Each row is a point. Before rounding, the points of a table are all equally far from one centre. They may lie mostly on one side of it. Where is the centre, to within rounding?

Points (9 x 3):
[[ 30  60 -40]
 [-33  47  -9]
 [  0  40 -56]
 [-22  33 -46]
 [-29  44 -32]
 [-30  44 -31]
 [-29  41 -36]
 [-27  26 -41]
 [-26  56  -1]]
Centre: [  9  29 -12]

Points:
[[ 14  -7  -2 -40  -8 -15   4  40 -18  21 -19  13]
 [-23 -12  15 -23   1  18   1  45  -1 -14  -5 -31]
 [  3  -7  14 -37  -1  -4  -7  39 -45  29 -13  -5]
 [-15 -29  17 -38 -25   7  -6  42 -16   7  -4 -14]
 [ 12 -10   3  -3  -1   0  -3  58 -30   8 -29   4]
 [-24   8   9 -15 -13   0   5  53   7   0 -23   3]
 [ -5 -21 -15 -20 -13   6 -18  34 -22   0 -35  15]
 [  6  -1  20 -34 -15 -21 -31  34   2  -1 -15 -27]
 [ -8 -10   1 -29  -3  16  23  33 -43  20 -15   3]
 [ -7 -15  33 -27   5  11   1  56 -25  20 -11   1]
 [ -1  -7   1 -17 -10 -20 -18  60 -24   0 -19  -1]
 [ -6   0   9 -44 -15  -1  -7  49 -26  -1 -18 -10]
 [-13 -28   4 -25  27 -20   4  43  -4   3 -11 -28]
 [-11 -13  14 -27 -17 -12 -12  29 -45  13 -31 -26]
 [-20 -32  28 -30   3 -32  23  30 -31  11  -4  21]
 [-15   1  12 -37  -3  22   8  32 -18 -15 -38  -9]
 [ 15  -7  14 -26  -2   9   0  31  13  26 -19 -23]
 [ 14  -7  16 -28   4  10 -19  25 -59   9 -17  -9]
 [-10   2   7 -20  -6  -3 -10  50 -13 -17 -44   5]]
Centre: [ -5  -7  19  -7   3  -7  -1   7 -15  -3  -6   1]
